Each row of a before or after table is a point. One or more steps were done to the points. Then noise was added and the rows were shuffled. The steps act on how far a point lies along the listed directions, d1 being the first. Write out the steps. A step turns or swaps two directions, mirrors them in a line or flattens them onto one, adds a multiple of one to another, or multiplies one. Angles are multiples of 10 degrees, from the lower direction toward the higher: turns from -170 to 170, lines from 10 to 170 but not 90. Use the fewest steps. Two steps may share a direction if one is a turn and the other turns, adds or multiplies; they go together, in the order done. Otherwise the lowest direction goes first.
In the rows, 128 means zero.

Directions:
(1): [174 147 149]
(2): [138  79 149]
(3): [102 142 173]
Before, 10 rows:
[[151 129  80]
 [118 123 134]
 [113 151 114]
 [167 145 123]
 [112 172 148]
 [161 129 164]
 [175  99  99]
 [201 129 106]
 [129  57  89]
 [164 159 136]]
After:
[[128 128 141]
 [116 156 127]
 [172 111 116]
 [152 175 131]
 [ 94 122  87]
 [143 128  90]
 [155 137  90]
 [135  97  58]
 [112  81  89]
 [ 75  68 139]]
Steps: turn d1 and d3 by -70 degrees

Directions:
(1): [108 102 165 167]
(2): [ 94 153  94 159]
Before, 10 rows:
[[147 128 149  97]
 [159  87 193 102]
 [180 100 131  92]
 [158 111 148  94]
 [120 129 106 152]
 [168 126 150 105]
 [134 143 123 115]
 [148 113 166 105]
 [ 89 128 174 200]
 [ 88 133 108 196]]
After, 10 rows:
[[101 112 113 189]
 [ 95 151 113 156]
 [186 130 113  72]
 [ 76 165  84 169]
 [ 98 139 134 155]
 [ 94 131 119 166]
 [108 141 127 173]
 [154 115 126 114]
 [124 126 148 137]
 [163 186  91  75]]
Steps: turn d1 and d2 by 160 degrees

Directions:
(1): [ 72 104 134 148 178 139 122  96]
(2): [124 110 165 129 153 143 129 201]
(3): [126 120 128 107 153  46 128 135]
Before, 11 rows:
[[ 66  80 155 146 224 125 135 144]
 [153 117 148 118 133 147 154 194]
 [142 117 125 132 133 124 145 137]
 [110 120 158 142 184 121 132 201]
 [135 120 131 135 118  88 121 100]
 [122 148 101 132 114 162 136 115]
 [ 76 109 125 120 192  24 120 106]
 [148 132 148 103 117  89 125 167]
 [105 106 147 148 168 122 140 107]
 [ 87  98 132 146 168 121 112 102]
 [193 156 136  94  78  97 113 193]]
After, 11 rows:
[[ 62  98 113 147 200 109 133  55]
 [ 99 127 104 113 159  11 122  80]
 [112  99 152 133 169 155 149 172]
 [150 123 134 130 109  87 124 119]
 [105 115 108 139 139 108 113  68]
 [116 119 127 144 146 112 140  76]
 [152 124 172 108 134 118 109 232]
 [124 117 160 111 144  98 124 172]
 [ 74 113 141 156 204 121 127 138]
 [133 151 105 129 107 161 137 130]
 [137 114 127 136 139 125 144 133]]
Steps: turn d1 and d2 by -50 degrees

Directions:
(1): [ 96 163  78 133 140  94 140 105 163 180 139]
(2): [172  91 124 164 144 157 131  87 155 160  89]
(3): [111 152 115 160  77 126 141  80  80 110  96]
Before:
[[145  96 144 125 151 138 126 145 167 146 144]
 [115 125 121 147 111 127 142  94 131 134  98]
 [138 115 117 102 164 131 110 175 162 141 151]
 [120 114  94 148 166 117 138 102 194 196 131]
 [152  99 114 138 146 142 124 114 169 161 116]
 [132 143 131 131 117 119 140 125 104 111 122]
 [133 142 134 122 114 127 127 116 123 123 123]
 [162  98 119 127 163 142 125 105 172 168 118]]
After:
[[116 159 115 145 100 111 147 102  91 115 112]
 [171  72 155 113 156 160 109 161 160 128 131]
 [114 129 131 163  77 136 145  73  89 105  77]
 [183  46 156 140 189 166 119 139 194 163 122]
 [162  83 131  72 223 138  96 223 219 167 181]
 [156  76 167  89 189 141 112 200 196 144 178]
 [187  65 167  94 181 162 107 164 168 130 140]
 [127 150 128 129 101 124 131 103 113 121 116]]
Steps: turn d1 and d2 by 70 degrees; multiply d3 by 2.5

Directions:
(1): [108 100 114 138 104 137 152 149  64 121 138  65  92  95]
(2): [120 143 191  60 115  92 110 130  92 135 141 107 142 158]
(3): [108  96 180 158 108 124  98 175 188 115 117  95 127 120]
Before, 14 rows:
[[ 88  88 207  70  95  97 120 164  46 119 139  56 113 118]
 [103 101 178 103 108 105 121 154  99 136 109  82 129 125]
 [127 122 212 105  97  93 107 161 171 128 138  95 156 146]
 [ 98 117 224  81 111  99 112 147  95 115 134  75 128 146]
 [146 178  94 119 160 128 153  75  92 133 128 187 141 160]
 [134 113 155 131 130 111  98 158 123 128 129  81 110 107]
 [118 144 188  71 113 115 135 135  52 141 150 111 120 126]
 [119 130 168  83  96 106 130 143  62 127 139  70  94 140]
 [158 183 106 138 138 129 150  88 128 141 120 164 157 133]
 [130 122 110 112 150 133 132 132 125 116 135 134 126 115]
 [134 166 115  72 129  95 164  94  53 129 126 146 143 152]
 [123 121  50 166 148 134 125 104 127 132 120 134 122 114]
 [170 163 115 108 141 121 122  78 155 153 119 218 167 151]
 [171 165 108 145 166 137 118 118 197 122 108 205 155 144]]
After:
[[131 114  43 126 142 156 188  97  18 127 135 131  95  85]
 [137 131  73 166 138 173 173 117  89 136 131 154 100  79]
 [137 149 153 178 120 127 121 134 194 129 107 134 154 122]
 [119 119 134 208 138 143 117 145 204 108 107 150 131 130]
 [128 112  70 203 130 146 160 138 167 106  95 145 121  99]
 [152 127 143 157 126 131  99 121 223 138 103 196 164 132]
 [143 131  58 150 124 155 169 115  72 125 128 116  74 105]
 [ 98 102 152 139 118 101  81 152 157 126 121  86 132 131]
 [153 156 180 118 146 109  90 146 206 121 112 171 162 162]
 [166 170  90  87 137 123 168  75  84 149 149 163 150 145]
 [123 113 127 120 146 130 122 144 141 112 131 125 128 114]
 [151 141 111 107 146 115 124 117  73 139 140 107 110 114]
 [128 127  83 116 137 133 164 105  60 145 113 133 120 115]
 [140 148  62 123 157 152 179  73  51 127 136 152 115 118]]
Steps: turn d2 and d3 by -130 degrees

Directions:
(1): [185  98  86 125 100 160 134 121 129 117 166 116 108 129 104 119 201 182
 142 151]
(2): [ 80 144  93 133 152 135 153 151 209 129 133 152  85 158 137 153 176 101
 136 112]
(3): [102 169 123  78  86 173  90 131 129 163 108 126 128 112 150 196 127 165
 108 152]
(4): [128  84 163 124  56 122 120 180 149  95 124 105 117 149 183 110 132 132
  96  91]
(5): [131  94 128 134 172 108  58 135 105 145  59 157  78 138 139 108 160 148
 114 135]
(6): [170 100 108  73 160 109  97 120 139 117 136 104 144 182 114 183 103 128
 147  74]
Before, 9 rows:
[[108 125 136 128  68 148 131 165 172  95 142 116 135 137 183 132 151 138
  119 104]
 [132  93 162 125 138  83 121 133 118 108 120 116 132 156 133 114  60 112
   93  75]
 [148  84 100  97 215  85 111 125 131 130 121 128 124 187  98 159 105 123
  154  74]
 [154  85  85 134 222 106 120  66 136 118 137 152 108 184  68 114 140 111
  172 112]
 [115 138 146 104 113 129 110 123 100 128 109 124 141 110 141 131 114 135
  126 165]
 [123 130 182 145 162  84 138 121  97 118 136 112 172 135 125 106  54  91
  127 117]
 [174  84 110  93 196  95  88  94 157 123 126 111 119 183 104 152 133 125
  148  91]
 [149 136 126  94  77 149 148 148 148 108 157  80 178 123 146 161 128 173
  122 107]
 [ 58 160 117 107 112 147 163 171 210 140 157 150 106 155 185 185 122  89
  115 111]]
After, 9 rows:
[[157 113 187 140 130  93 134 123  81 109 152  94 178 133 122  91  62 110
  125 124]
 [124 138 135 105 121 131 107 117  93 132 106 124 137 109 130 131 127 147
  132 175]
 [147  96 122  88 143  98 168 141 153 100 179  88 173 186 110 168  67 104
  152  47]
 [142 106  99 129 167 118 180  78 168  94 193 122 150 181  78 132 105  86
  172  92]
 [ 51 153 151 109 116 127 130 177 183 145 119 152 112 153 207 168  85  82
   98  99]
 [145 118 134  95  57 147 133 175 167  99 143  79 157 138 170 151 149 175
  106  90]
 [101 115 138 135 102 133  89 164 159 110  98 134 108 142 190 126 159 139
  113 108]
 [152  82 163 125 121  86 121 132 106 101 128 108 139 152 132 105  64 125
   91  80]
 [166 100 126  89 133 109 144 107 187  98 180  80 160 187 119 165 101 101
  148  69]]
Steps: turn d1 and d2 by 30 degrees; add -1 times d6 to d5; turn d4 and d5 by 40 degrees

Directions:
(1): [148  82 121 194 163 123 138 118  86 100 139 168  91 166 121 129 168 156
 136  59 153 135 125 111]
(2): [ 85  93 113 109 155 147 162 125 147 175 120 131 170 158  48 102 125 171
 134 116 124  78 120 151]
(3): [175 136  87 116 126 110 141 179  90 121 160  83 100 105  72  97 173 122
  90 165 165 117 130 137]
(4): [146 129 143 110 138 156 137  70 135 202 167 110 142 106 118 155 170  83
 119  99 152 133 148  66]
Before:
[[186 110 110 174 148 104 112 143  80  91 164 115  80 132 127 139 186  86
  111 106 175 145 157  74]
 [172 101 142 192 168 118 157 120  80 134 158 153  98 150  91 120 171 158
  122  60 170 119 147  85]
 [ 96 116 178  97 123 180 127  81 175 196 116 135 153 126 162 157 120 102
  144 121 115 140 139  99]
 [113 106 125 137 137 131 130 156 145 124  96 134 156 160 105 103  92 191
  149 134 113  90 105 177]
 [143 108 117 188 132  93 111 188  86   7  92 157  65 154 159 117 120 181
  135 126 126 160 121 179]
 [110 135 159  93 139 160 131  81 173 202 118 140 162 112 168 177 108  94
  153 113 108 138 142 100]
 [131 149 100  68 122 125 132 142 142 152 140  77 153 109  77 101 119 109
  105 175 126 101 122 141]
 [120 123 130 138 149 146 138 117 115 119 135 131 129 117 122 130 141  94
  111 111 146 118 140 103]
 [107 100 129 113 150 148 139 107 165 170 112 128 169 143  90 124 120 145
  172 124 139 102 109 122]
 [ 83 144 139  60 128 177 150  85 177 208 135 107 189 126  98 153 126 130
  145 138  96  99 131 114]
 [111  96 146 146 141 122 136  88 136 152 132 160 144 147 122 140 127 149
  154  86 120 152 125 108]
 [154 138 118 101 136 149 131 134 132 148 148  93 128 105  90 111 185 115
  116 157 152 116 118 113]]
After, 12 rows:
[[138 122  99  87 147 137 145 115 130 175 157  88 149 122  54 106 152 114
  107 132 146  97 126 115]
 [103  82 173 140 149 179 137  75 149 180 121 163 133 156 150 155 144 127
  151  75 131 140 136  92]
 [111  87 124 136 158 141 139 116 151 147 107 143 155 158  91 119 123 160
  175 110 141 103 104 129]
 [128 175 132 102  83 102  93 192 138  47  84 101 108  96 182 125  75 130
  121 213  97 161 130 187]
 [120 119 127 153 152 137 135 130 108  95 127 141 119 125 127 125 136 106
  114 111 144 120 135 114]
 [164 120 136 201 142  86 133 178  78  52 120 161  79 153 129 103 123 180
  127 105 142 128 132 139]
 [ 95  98 131 115 165 176 167  72 141 194 145 143 163 163  77 152 163 162
  152  74 118  97 127 100]
 [117  99 153 137 169 158 143  75 146 187 124 167 140 144 153 175 135 120
  161  64 125 138 139  92]
 [181 123 106 176 131  87  98 176  81  49 145 117  73 130 147 130 158  95
  113 135 159 151 149 105]
 [160 118 114 127 151 145 137 135 116 132 148 110 115 123  85 108 196 133
  121 131 160 117 117 112]
 [109 124 130 111 124 136 128 151 161 143  98 115 170 141 109 106  83 173
  147 157 107  89 111 174]
 [109 100 141 158 135 108 128 112 129 114 116 168 131 153 136 132 111 163
  158  97 111 156 119 132]]
Steps: turn d1 and d2 by -20 degrees; turn d1 and d4 by -60 degrees

Directions:
(1): [171 129 191 147 123 156 152 190 160 152 159 124 141 107 139 144 147 108
 209 137 175 117  98 138  91 142 137 168 115 142  66 108 144 103  88 131
  96 132 137 139 141 144 104 148 167 192 109  80]
(2): [ 84  50 120 170  99 199 128 168 138 122 178 112 182 111 177 177 146 133
  80 116  70 135 130 153 116 116 116 163  82 149 177 103 153 122 113 160
 138 105 133 151 141  91 137 122 133 114 121 138]
(3): [123  92  96 145 124 137  93  99 171  93 136 108 130 123 142  71  64 101
 126 165 135 108 115 147 166 147  65 132 170 128 117 126 109 103 113 122
  92 157 108 144 114  91  94  75 199 166  83 178]
(4): [203 110 110 122 187  89  72  97 193 135 207 156 126 150 114 124 134  62
  98 103 113 132  95 131 116 139 153 157 120 146  87 155 153 145 133 146
 132 109 122 155 157 118 183 111 102 110 144 144]
Before, 13 rows:
[[165 142 122 116 162  94 105 110 129 133 157 154 127 145 110 137 144 110
  100 102 105 143 124 116 116 128 163 135 120 136 117 147 144 144 145 130
  154 104 126 140 146 144 166 143  79 111 161 121]
 [116 118 124 126 130 134 106 124 121 138 131 139 136 126 137 142 135 129
  115 133 122 133 135 129 141 120 132 133 123 117 134 131 128 127 129 135
  131 124 127 121 120 114 140 122 114 112 129 131]
 [114 127 129 116 118 136 135 141 117 125 135 131 129 142 139 159 156 143
  122 122 113 142 130 127 124 111 155 124 119 146 144 124 150 131 135 137
  146 116 126 122 128 124 137 141 100  95 147 104]
 [126 111 143 135 116 154 137 150 118 134 150 134 139 123 137 151 157 137
  134 119 125 123 119 131 114 118 139 147 107 139 133 111 136 133 124 145
  124 112 139 118 141 142 136 140 122 129 137 109]
 [157 133 107 114 159 104 112  90 156 113 138 129 108 134 122  95  95  99
  134 132 140 113 117 128 149 139  96 129 156 125 104 144 120 119 124 112
  109 141 111 132 127 111 126 102 151 145 111 163]
 [ 98 135 130 120 104 152 148 133  84 131 114 134 131 131 138 147 160 158
  106 126 114 138 138 111 122 108 157 105 110 133 157 124 120 143 147 121
  151 122 134 119 126 139 134 150  99  98 153 109]
 [123 104 125 138 121 148 122 133 130 129 153 121 162 127 147 150 132 115
  102 114  95 135 147 127 132 128 127 144 110 141 141 124 139 130 134 132
  137 118 135 141 138 123 139 112 118 117 123 130]
 [136 141 126 117 139 124 132 129 121 121 115 127 118 129 126 114 111 132
  150 133 140 118 134 127 134 139 133 121 142 119 127 128 113 115 139 102
  117 129 117 133 120 133 106 119 147 146 117 131]
 [137 122 130 132 123 127 122 112 151 111 117 120 131 124 137  78  94 113
  157 159 152 112 127 132 136 133  98 129 165 129  98 131 108 101 110 108
   93 157 123 134 119 116  83 110 181 166  87 142]
 [155 132  94 118 147  92  97  81 145 118 132 133 110 140 109  99  94 100
  113 132 140 120 122 118 154 130 124 109 163 115 113 147 106 145 149 110
  115 132 122 129 128 122 143 106 137 123 135 160]
 [135 129  92 133 124 112  99  92 146 103 128 136 124 133 126 101  93 115
  108 156 123 125 121 125 144 130 104 110 149 129 127 137 128 128 133 120
  113 140 117 127 117 109 130 102 148 121 111 164]
 [115 114 124 128 116 137 119 112 124 125 116 121 124 135 121 121 133 122
  113 126 116 134 135 128 135 127 127 123 115 127 137 145 112 137 136 130
  140 116 121 133 125 118 134 121 115 108 128 142]
 [119  98 129 157 113 167 131 144 137 126 181 124 158 123 145 155 129 113
  125 131 112 126 107 149 111 122 123 142 112 145 132 118 141 121 108 142
  117 127 131 136 133 118 118 123 142 142 119 121]]
After, 13 rows:
[[136 115  81 135 132 110  88  88 148 104 148 143 132 140 129 116 107 110
   78 138  98 132 121 126 138 125 117 116 132 134 141 143 139 140 141 131
  129 124 119 133 126 102 153 103 122  97 124 171]
 [158  84  84 128 172 119  84  88 182 112 195 134 134 140 139 120 109  77
   76 109  88 123 113 140 141 132 103 153 126 142 128 146 143 133 129 138
  128 116 112 154 146  85 164  93 125 111 123 182]
 [ 96 114 121 133 114 160 143 147 106 116 114 115 139 116 149 132 114 151
  132 134 116 120 144 139 134 131 120 127 125 124 163 112 116 110 135 112
  123 126 120 137 119 121  99 119 152 141 112 134]
 [ 84  91 109 148  96 160 127 115 128  97 110 105 152 118 159  92  92 138
  116 158 115 117 149 139 146 123  82 124 153 129 152 118 107 102 113 115
  106 152 122 134 111  96  79 103 180 145  83 159]
 [124 129 129 120 122 127 121 109 120 131 111 125 117 140 111 119 137 122
  120 123 123 135 135 122 131 127 136 121 116 123 130 148 113 140 139 127
  143 116 121 131 126 125 136 127 107 107 132 133]
 [172 156 128 109 154  89 111 100 135 137 134 138 123 142 108 117 123 100
  132 119 134 131 137 108 136 138 140 127 139 130  95 148 127 137 147 113
  131 129 133 130 135 149 147 115 108 125 132 125]
 [ 86 167 157 118  83 157 182 153  56 139  70 126 120 119 134 144 160 185
  153 141 146 132 147 105 120 108 153  92 120 123 149 113 107 133 139 105
  140 136 140 102 112 158 103 167 116 122 144  85]
 [163  77  79 138 163 114  68  87 178 122 204 142 144 143 132 139 116  74
   56 104  84 129 110 129 136 123 139 142 122 135 130 150 139 158 146 143
  134 100 124 154 154  96 188 100 108  90 148 172]
 [239 113 117 120 214  73  57 101 197 144 248 178 136 161 108 145 158  44
   80  77  91 148  85 124  94 139 188 176 100 159  73 165 177 156 138 153
  155  82 122 171 181 131 217 132  60 104 174 127]
 [134 136 128 115 140 117 105 117 124 144 125 146 126 130 125 136 136 123
  127 132 136 130 133 123 139 122 141 128 128 116 120 138 127 128 132 131
  130 125 126 118 120 125 142 125 109 115 134 125]
 [134 154 145 105 127 117 141 140 118 130 122 138 111 143 124 144 152 138
  154 127 142 136 123 120 121 118 161 118 132 141 116 127 145 129 133 129
  137 125 126 115 124 139 130 146 108 111 146  92]
 [162 158 123 124 145 103 120  99 137 126 145 141 113 142 103 108 106 100
  156 140 156 121 101 129 127 135 129 113 152 128  88 143 119 125 123 116
  108 146 125 121 122 144 114 119 140 150 124 123]
 [150 146 149 116 127 124 136 133 121 134 129 136 114 127 118 123 141 131
  166 132 158 117 114 124 120 129 138 132 133 130 103 118 122 131 125 130
  109 126 136 111 135 157 123 138 134 146 133 106]]
Steps: turn d1 and d3 by 30 degrees; multiply d2 by -1; multiply d4 by 3
